Every row gives one point. The points of each table are mixes of a few directions, plus a little noise. Count the directions of each table, and those that both share. Where both have some left over, give the other angles between the two spaces (their principal angles), to ten degrees, smallest first.

First (5 x 2)
[[-2, -29],
[2, 32],
[3, 41],
[1, 24],
[-4, -67]]
Second (7 x 2)
[[3, 50],
[2, 38],
[1, 19],
[-3, -46],
[2, 23],
[-1, -15],
[-4, -69]]
Directions: first 1, second 1, shared 1

First (6 x 6)
[[-40, -26, 37, -42, -29, 1],
[25, 4, -53, 38, 20, 12],
[-23, -6, 18, 16, 8, -25],
[-7, -13, -23, 24, 8, 0],
[64, 24, -41, -29, -10, 54],
[-19, 15, 61, -6, 5, -42]]
Second (7 x 6)
[[-12, -62, -77, -27, -37, 76],
[-19, 5, 30, 14, 10, -32],
[15, 26, 20, 5, 13, -19],
[1, 2, 3, 0, 2, -3],
[29, 44, 32, 11, 22, -29],
[-22, -43, -37, -11, -22, 36],
[11, 29, 30, 10, 16, -29]]
Directions: first 3, second 2, shared 2

First (10 x 11)
[[-9, -29, -15, -8, 88, -58, 19, -13, 21, 72, -16],
[5, 19, 8, 5, -53, 34, -11, 8, -12, -45, 9],
[-7, -23, -12, -6, 69, -47, 15, -11, 17, 60, -12],
[5, 19, 9, 6, -58, 38, -13, 9, -15, -47, 9],
[5, 18, 10, 6, -56, 36, -12, 9, -13, -46, 10],
[3, 9, 5, 3, -27, 18, -6, 5, -8, -23, 5],
[1, 5, 1, 1, -13, 8, -3, 2, -3, -12, 2],
[-5, -20, -10, -6, 61, -39, 13, -9, 15, 50, -11],
[8, 29, 14, 7, -84, 55, -18, 13, -20, -70, 15],
[-6, -25, -12, -6, 74, -48, 16, -11, 18, 60, -13]]
Second (11 x 11)
[[29, 41, -21, 33, 6, -2, 20, 18, 35, 5, -6],
[-12, -2, -52, 46, -31, -14, -23, -6, -12, -23, 4],
[1, -33, 8, -22, 40, -17, -29, -3, -32, 4, -14],
[21, 33, 46, -11, 51, -11, 3, 25, 24, -7, -53],
[13, 21, 80, -49, 8, 22, 20, 16, 8, -6, -21],
[-12, -34, -44, 10, -36, 33, -34, -15, -26, -17, 50],
[-10, 24, 78, -36, -15, -18, 49, 5, 2, 7, -37],
[18, -31, 3, -26, -26, 2, -1, -8, -58, 9, 25],
[-32, -44, -54, 15, -40, 17, -28, -26, -26, -6, 53],
[5, 51, -16, 34, 1, -9, 64, 6, 75, 40, 4],
[-25, -24, -24, 8, 36, -4, -39, -8, 10, -7, -4]]
Directions: first 1, second 6, shared 1

First (10 x 18)
[[24, -8, 17, 16, 8, -2, 70, -25, -9, 18, -22, 12, -13, -19, 20, -12, -19, 4],
[21, -7, 13, 13, 10, 5, 72, -25, -7, 26, -19, 11, -9, -22, 23, -13, -26, 3],
[-17, 4, -10, -8, -3, 9, -33, 12, 8, 3, 13, -11, 14, 4, -7, 3, 0, -3],
[13, -3, 8, 6, 1, -11, 16, -6, -7, -8, -8, 6, -12, 2, 1, -1, 6, 3],
[5, 1, 2, 0, -9, -47, -62, 22, -8, -66, 4, 3, -26, 44, -33, 19, 63, 4],
[-16, 4, -7, -4, 4, 39, 22, -6, 10, 46, 4, -9, 28, -30, 19, -11, -45, -5],
[-23, 6, -13, -12, -2, 24, -28, 10, 11, 17, 14, -12, 23, -7, -2, 0, -16, -5],
[-9, 3, -9, -6, -10, -23, -68, 23, 1, -45, 14, -5, -7, 33, -27, 15, 41, -1],
[-17, 6, -11, -11, -12, -21, -87, 30, 4, -46, 18, -9, -2, 37, -30, 18, 45, -3],
[16, -6, 14, 11, 13, 28, 95, -32, -4, 54, -20, 9, 6, -41, 34, -20, -52, 2]]
Second (11 x 18)
[[16, -12, 15, -59, 36, -5, -12, 25, -14, 34, 20, -45, -16, 26, 26, 43, 16, 12],
[-34, -6, 1, -45, 26, -12, 11, 50, 12, 29, 10, -43, -55, -1, -34, 37, -12, 69],
[2, -50, 8, 1, -1, -16, -11, -4, -21, 9, -1, -4, 2, -12, 52, -11, 23, -62],
[13, 35, -14, 36, -24, 4, -1, -21, 11, -23, -14, 29, 22, -4, -20, -35, -7, -3],
[39, 20, 2, 8, -5, 10, -14, -26, -9, -10, 1, 14, 37, 19, 22, -10, 11, -30],
[-32, -19, -11, 29, -20, -18, 9, 6, 9, -7, -16, 11, -20, -34, -14, -32, -5, -7],
[-25, 16, -18, 49, -32, -3, 14, -9, 20, -26, -21, 32, -2, -29, -41, -40, -19, 11],
[-23, 2, -5, -8, 4, -7, 9, 21, 11, 7, -1, -12, -27, -8, -28, 7, -11, 37],
[28, -7, 14, -5, 7, 18, -9, -25, -18, -4, 10, 8, 34, 20, 39, 15, 12, -39],
[-23, 31, 0, 25, -8, 44, 31, -21, 19, -31, 2, 37, 19, 2, -49, 24, -38, 44],
[40, -9, 8, -31, 16, -17, -28, 4, -21, 22, 8, -28, 6, 21, 47, 1, 31, -34]]
Directions: first 2, second 4, shared 0; angles 70, 80

First (10 x 24)
[[-3, -1, -7, -3, -3, 1, 4, 0, 5, -1, 10, -4, -5, 0, 5, 0, -6, 1, -3, 1, 3, -3, 1, 6],
[-9, -4, -23, -11, -11, 3, 11, 1, 18, -5, 33, -12, -18, 1, 16, -2, -19, 5, -11, 4, 12, -9, 5, 19],
[-7, -3, -15, -7, -8, 2, 8, 0, 12, -3, 22, -8, -12, 1, 11, -1, -13, 3, -7, 2, 8, -6, 3, 13],
[7, 3, 16, 7, 8, -2, -8, -1, -13, 3, -24, 9, 13, 0, -12, 1, 14, -3, 8, -3, -9, 6, -3, -14],
[-8, -3, -20, -9, -10, 2, 10, 1, 16, -4, 29, -11, -16, 1, 14, -1, -17, 4, -9, 3, 10, -8, 4, 16],
[-7, -2, -16, -7, -8, 2, 8, 0, 13, -3, 24, -8, -12, 0, 12, -1, -14, 3, -7, 2, 8, -6, 3, 13],
[-9, -3, -22, -10, -11, 3, 11, 1, 18, -4, 32, -13, -17, 1, 16, -1, -19, 5, -10, 3, 10, -8, 4, 18],
[1, 1, 2, 1, 1, 0, -1, 0, -2, 0, -4, 1, 1, 0, -2, 1, 2, -1, 1, -1, -1, 1, -1, -2],
[8, 3, 20, 9, 10, -3, -10, -1, -16, 4, -29, 11, 15, 0, -15, 1, 17, -4, 9, -3, -10, 7, -4, -16],
[27, 10, 64, 29, 32, -8, -32, -2, -51, 13, -95, 36, 51, -3, -46, 4, 55, -14, 30, -10, -33, 25, -13, -54]]
Second (10 x 24)
[[10, -7, 34, 5, -4, 43, -5, -20, -12, -18, -16, -22, -5, 19, 19, 17, 10, -9, -31, 8, -5, -15, -16, 17],
[9, -2, -19, -11, 9, -52, 3, 23, 8, 6, 0, 33, -9, 5, -6, -13, -30, -1, 15, -3, -19, 27, -5, -17],
[7, 7, 22, 3, -11, 11, 2, -17, -1, -3, 10, -8, 5, 19, 4, 10, -10, 2, 0, -2, -11, -7, 4, 1],
[-10, 4, 18, 17, -11, 54, -3, -24, -5, -5, 6, -40, 13, -4, -6, 17, 24, 6, -9, 0, 23, -26, 15, 16],
[6, -5, -26, -6, 15, -41, -1, 28, 6, 2, -8, 22, -11, -3, -12, -9, -20, -3, 7, -2, -9, 25, -7, -11],
[3, -1, 2, 12, 3, 15, -4, 0, -1, -9, -2, -19, 1, 6, -17, 15, -7, 2, -7, -2, 6, 1, 7, 5],
[-27, 16, -25, -7, -13, -21, 11, -2, 12, 30, 32, 16, 21, -32, -4, -24, 20, 15, 41, -8, 20, -7, 27, -13],
[8, -5, 28, 3, -4, 31, -3, -17, -11, -14, -13, -13, -6, 17, 21, 11, 8, -8, -24, 7, -8, -14, -15, 12],
[-1, -5, -3, -1, 4, 3, -2, 3, -2, -2, -8, -1, -3, -5, 2, -2, 6, -4, -7, 2, 3, 1, -5, 3],
[-7, -4, -32, -11, 10, -41, 2, 25, 7, 12, -2, 30, -5, -19, 0, -22, -1, -2, 15, 0, 2, 17, -4, -13]]
Directions: first 1, second 4, shared 0; angles 80
